Every row gives one point. Any point is a mix of the corners, with weights that add up to 1. It lies inside the corners' shape when no weight is negative. Say inside or outside, and name the corners with a negative weight.
(in the rows, 128 means zero)

Corners:
(1): [165 206 114]
(2): [ 88  37 116]
(3): [ 99  96 137]
(4): [133 186  89]
Points:
[149 179 106] -> outside (3)
[126 157 103] -> inside
[132 153 108] -> inside
[135 189 102] -> outside (2)
[132 139 127] -> outside (4)

Corners:
(1): [126 151 140   7 112 124]
(2): [110 123 104 129  63 148]
(3): [140  99  75 163 120 153]
(4): [152 113 105  21 106  98]
(5): [143 181  83  24 118  56]
(6): [176  63 158 177  72 157]
(7): [ 87  90 150 166 104 136]
Points:
[119 123 124 117 116 115] -> outside (2, 4)
[129 142 135  31 109 125] -> inside
[139  97 120  89  97 129] -> outside (5)
[140 111 130  94 100 133] -> inside
[138 121 140  38 110 130] -> outside (2, 5)
[138  95 133 138  95 137] -> inside
[138 102 120 135  83 143] -> inside
[114 115 139 100 104 130] -> inside

Corners:
(1): [125 166 110 164 156 123  50  97 124  71 147]
(2): [101 101 113 155 175 143 116 199  81  83 104]
(3): [106  71  44 145 128  75 108 148 131 144  89]
(4): [ 77 110 135  90  99 144 200 148 108 145  96]
(5): [108  68  54  73  94 162 228 119 154 136 150]
(6): [105 117  86  51 158 153 148 155 143 159 170]
(7): [154 144 176 236 208 112  55 103 142  53  84]
(8): [186  94  84 122  92 136  77 132 108 146 154]
(9): [122 157 120 165  87 120 187 112 169  54  57]
(10): [109 110 112  63 161 106 187 140 125 117 141]
(11): [ 73 144 122 164 143  16  78 173 178  78 167]
(12): [185 110  58 115  91 197 180 109  72 175 153]
Points:
[121 117  97 139 130 103 113 130 136 113 124] -> outside (2)
[124 122  99 112 144 118 123 127 125 124 154] -> outside (2, 9)
[115 123 100 125 130 111 143 128 131 124 117] -> outside (2, 5, 8)
[136 115  72 125 125 134 173 100 148 120 136] -> outside (2, 4, 8)
[121 118 107 152 121 119 141 132 128 100 101] -> outside (6)

Corners:
(1): [197 124 120  62 161 156 148 202 186 151 125 103  76  96 143 162 105  91]
(2): [144 113 163 109  61 109 116 151 165 143  87 126 107 142 148 129 201 217]
(3): [106 112 157 148 121 150 166 123 107 101 187 116  38  98 168 135 123  85]
(4): [104 161 127 130  83 117 130 121 146  84  81 155  47 130 100  84  92 158]
(5): [154 107 120 133  99 249 144 113 163 113 142 106 148  87 190 139 148  50]
(6): [121 112 105 104 132 149 187 132 145 135 141 124 133 113 201 146 164 111]
(7): [120 124 154  60 136 163 164 123 162 137 120  99 155 129 144 157 228  49]
(8): [ 67 154 113 147 155 168 133 132 135 173 169  92 172 146 102 166 113  86]
(9): [124 167 180 131 129 104 131 153 123  93 119 107  70 184 155  93  98 215]
(10): [ 88 174 159 180 143 154  97 111  98 107 138 102 112 124  98 121 108 144]
(11): [143 164 163 153 135 188 134  94 188  93 172 101  88 121 154 113  66 183]
(12): [ 86  85 175 125 165 216 149 103 125  66 143 107 169 119 156 129 139 149]
(13): [ 92 150 141 149 134 111 109 105 127 146 159 155 184 161  77  93 162 171]
(14): [ 82 128 129 164 135 136 151 121  90 140 121 126 108 138 122  78  85 160]
(15): [ 62 104 184 169 171 128 119 122 132 150  70 101 156 169  92 148 201  84]
(16): [135  92  93 109 101 132  78 113 147 151  83 117 160 163 143 110 158 155]
(17): [111 118 164 130 133 138 135  81 155 133 144 135 205 120 120 182 145 111]
(18): [109 164 184 157 144 134 114 139 121  73 115  31 114 194  75  75 154 172]
(19): [120  95 124 100 132 218 210 112 112 142 154 124 137 105 157 210 157  80]
Points:
[117 123 142 122 130 149 138 126 143 131 127 119 130 132 143 138 142 128] -> outside (18)
[117 126 148 133 131 163 140 127 135 121 140 103 121 132 145 128 147 126] -> outside (4, 17)
[111 131 147 133 135 160 147 128 134 125 139 111 118 126 134 137 135 114] -> outside (16)
[101 129 157 141 137 151 134 111 134 126 128 101 157 150 128 130 157 137] -> outside (1, 3, 4)

Corners:
(1): [ 89 134 129 111 106 108 160 178 136 138  96 114 153 153  97 110  89  92
 117 124]
(2): [138 113 135 156 119 118 136 127 108 103 105 139 124 136 116 120 116 123
  98 122]
(3): [138 120   7 116 121 101 150 146 154 115 150 104 130 156 146 111 153 168
 108 154]
(4): [135  83 140 149 145 112 140 125 142 116 138 146 140 121 143 115 156 128
 116 149]
(5): [128 105 132 109 124 140 104 101 103 125 113 145 114 121 107 106 135 112
 179 151]
(6): [140 114  96 116 181 131 146 206 127 184 136 149 127 188  86 134 130 178
  88 124]
(7): [150 105 160 121 201  98 159 122  95 102 120 136 144 130 137 148 130 149
 123 129]
(8): [129 122 101 119 107 133 109 147 116 197 162 154  68 137 130 129 130 148
 113 152]
(9): [121 145 147 119 142 132 148 170 141 131 142 131 144 112  84 104 104 134
 135 102]
(10): [124 195 134 129 111  97  78 136 149 128 125 129 111 142  97 151 118 123
 139 107]
(11): [124 145 154 108 123 150 148 114 155 125 173 118 146 125 141 127 120 120
 145 151]
(12): [135  98 152  90 125 116 144 105 153 110 157 129 133 148 113 126 125 137
 116 132]
(13): [168 100 160 141 198 118  61 121 152 111 164 145 131 125 179 134 148 122
 132 128]
(14): [141  94 136 111 125 144 113 153 152 143 213 166  81 197 111 121 124 142
 131 159]
(15): [ 12 165 150 123  99 132 155 112 156 115 105  99 126 130  93 124  59 126
 122  81]
(16): [147 133 140 135 159 141 156 157 158  88 112 131 131 128 116 113  99 110
  88 138]
(17): [119 115 149 126 110 135 138 114 148 141 107 149 101 128  97 134 142 103
 169  86]
(18): [141 141 174 110 170 104 121 101 114 102 117 162 138 127 109 203  94 139
 158 131]
(19): [161 103 131 109 111  78 143 106 115 111  98 217 125 162 111 134 157 106
 135 128]
(20): [129 118 160 135 125 130 139 154 131 116 103 149 124 120 122 146 144 110
  96 113]
(21): [141 122 134 144 160  96 125 115 149  78 102 117 143 120 199 125 134 151
  98 142]
Points:
[148 122 157 127 144 121 123 131 133 113 121 136 133 120 139 121 128 106
 125 130] -> outside (3, 4, 6, 14, 15, 18)
[144 115 134 125 140 117 128 129 131 117 128 142 126 139 131 133 132 127
 125 140] -> outside (9, 15)
[158  93 130 127 167 120 125 132 123 121 156 138 132 136 146 133 142 158
 114 151] -> outside (1, 10, 15, 16, 17, 19)
[114 132 126 128 126 134 124 145 140 140 135 133 115 135 111 127 116 127
 125 127] -> outside (7, 12, 19, 21)
[115 123 140 115 108 136 147 144 132 150 145 143 111 149  94 110 113 120
 127 133] -> outside (3, 13, 18, 20, 21)
